Rows are points. To make a cloud, some directions were put in groups of two or more. Within a group, all points are equally far from the middle, so they leave a hole (a ring in 2 directions, a hollow ball in 3). The other directions are filled evenly. Then the cloud was stretched, turned, moved and blurred a little. How many holes are there, and how many directions does each take, smallest first?
(in the rows, 128 means zero)

Cloud (21 x 3):
[[ 95 105 116]
 [ 93 126 120]
 [118  98  93]
 [176 119  98]
 [ 91 103 171]
 [116  76 103]
 [165  89 104]
 [151  70 105]
 [147 133  73]
 [142 126 190]
 [148 180 166]
 [145 145 182]
 [ 97 144 106]
 [ 93 148 133]
 [106 192 137]
 [113 174 158]
 [ 91  81 129]
 [ 93 134 149]
 [ 92 128 126]
 [159 122 185]
 [146  92  92]]
Holes: 1 (2)

Cloud (29 x 4):
[[164  88  77 136]
 [136  72  87 118]
 [124  79 143 153]
 [ 81 163 107 137]
 [168  90 129 103]
 [145 129  85 179]
 [122 110 139 102]
 [121 128  78 145]
 [149 129  95 142]
 [157 132  95  88]
 [ 81 155 119 155]
 [126  71 125  96]
 [110 158  85 123]
 [166  97 145 158]
 [111 119 163 135]
 [130 137  68 130]
 [162  66 123 128]
 [119 124 151 113]
 [149 115 187 110]
 [ 99  92  69 116]
 [142  94  62 144]
 [114  59 137 177]
 [197  89 147 129]
 [ 90 124 115 118]
 [182 109 186 132]
 [ 92 134 145 152]
 [124 126  77 171]
 [140 150  93 149]
 [150  69 199 145]]
Holes: 0

Cloud (51 x 6):
[[164 120 136  97 154 160]
 [111 104  79  82 160 136]
 [153 138 139  94 123  86]
 [190 127  92 116 160 132]
 [172 115 115 108 161  68]
 [170 143  95 127  82 124]
 [172 101  80  99 156 153]
 [135  80 123 118 140 176]
 [ 75 145  97 152 153  87]
 [149  65 103  98 149  78]
 [158  71 127 146  86 153]
 [152 119  68  74 127 153]
 [ 83 161 148 116 159 110]
 [ 66 127 126 165 115 134]
 [120 112  76 165 106 119]
 [156  73 128 127  79 114]
 [ 88 153 116 156 115  95]
 [142 133  71  86 191 126]
 [ 79 170  90 108 173 122]
 [130 147  53 135 147 124]
 [116  91 131  91 149 157]
 [136 162  98 108 182  72]
 [102 179  81 141 158 136]
 [138 188  95  87 160 152]
 [124 174 131 142 146 177]
 [ 74 162 114 115 165  94]
 [119 145  98 117 102  81]
 [138 188 122  88 135 117]
 [108 122 106 168 109 179]
 [129 117  93 136 177  50]
 [141 179 130  82 131 161]
 [134  82  99  88 117  83]
 [166 108  62 114 107 103]
 [115  81 101 163 126  68]
 [174 117 101  91 182 122]
 [143 168 157 119 130 147]
 [116 171 120 121 194  98]
 [134 110 134  82 121  86]
 [182  93  96 143 128 152]
 [101 143 159  97 145 116]
 [103 116 148 117  94 104]
 [126 125  92 133 100  74]
 [167  99 150 110 113 160]
 [117 154 134 130 167  69]
 [126 129 102 163 193 127]
 [ 87 100 148 164  99 115]
 [173  96 136 151  84 137]
 [ 98 129 135 189 119 106]
 [109  99 126 118 183  67]
 [163 124  80 156 128  84]
 [132 188 113  87 152 163]]
Holes: 1 (6)
